Each point is reached from the start by the listed moves, each made once or not at all, plus a little noise. Is the number of moves made odd or even? Then give how often each move was made.

Moves:
(1): [32.2 -8.7  4.3]
(2): [ 17.1  17.1 -31.0]
(3): [ 2.5 28.4 12.6]
Start: [-4.8  3.7  9.9]
Points:
[30.3 -6.0 14.8] -> odd (1, 0, 0)
[-0.9 31.2 22.7] -> odd (0, 0, 1)
[-7.1  5.2 10.0] -> even (0, 0, 0)

Moves:
(1): [ 16.0 -16.5  21.7 -15.5 -16.5   1.6  -4.0   3.9   2.0   6.8   3.5 -16.3
  18.0]
(2): [-36.7  10.7   9.4 -20.2  11.0  19.4   2.0   9.3  -2.9 -17.5  -9.1 -36.9
 -11.4]
(3): [ -0.8  -0.7  -2.8  -3.8   2.3  -6.3  19.7   5.0 -12.5  -2.6   6.8   5.4
  -3.7]
(4): [  3.2   6.1 -24.6  17.9  -2.6   8.5  -2.7   9.3 -21.2  12.0  51.1 -13.4
  11.2]
(5): [  9.5  14.2   4.6  -4.0  13.2 -36.2  -4.0   0.2 -10.8  -5.2  -1.6 -33.4
  -1.2]
(6): [ 13.4  -8.5 -10.7  -7.6  14.3  12.4   7.3 -18.9 -13.1   0.0  -6.3  -3.4
   8.3]
(7): [ 19.1  25.2 -15.9   5.6  -6.0   0.6  -7.8 -14.9   9.0  -9.6   4.3   7.7
   1.1]
(8): [  8.5   9.0  -4.7 -22.8   4.0  12.0 -19.0  33.7  12.5 -12.1  -9.0 -11.5
   4.0]
(9): [ -9.2 -17.8   7.7  -5.1  13.9   6.3  -5.0  -7.9  17.9 -31.4  14.4  -3.7
   0.6]
(10): [ -1.6 -14.5 -16.5  -7.5   3.3  10.7  22.4  13.3  25.6  14.5   7.1  -0.9
 -10.8]
(11): [ -8.8   1.3  -5.6 -26.8   0.1  -3.7  -9.9  -4.9   1.9  12.6  -3.3  -4.0
 -15.4]
Start: [-26.7  11.5 -20.6  29.0  -5.3   4.8  -8.7  23.3  -1.8 -13.8 -17.1   3.9
  13.8]
Points:
[  4.8   0.4 -51.0  -5.7  -0.2  24.3 -11.5  -5.7 -15.6 -24.7  52.3 -23.5
  33.1] -> odd (1, 0, 1, 1, 0, 1, 1, 0, 1, 0, 1)
[-50.1 -12.9   3.5 -25.9  21.4   1.3  22.4  47.3  17.8 -49.4   4.2 -80.4
   4.3] -> even (1, 1, 1, 0, 1, 0, 0, 0, 1, 1, 0)
[-10.7  11.6   0.9 -17.4  -9.7 -32.7 -27.7  23.6  -8.2  -0.8 -19.6 -49.9
  14.7] -> odd (1, 0, 0, 0, 1, 0, 0, 0, 0, 0, 1)
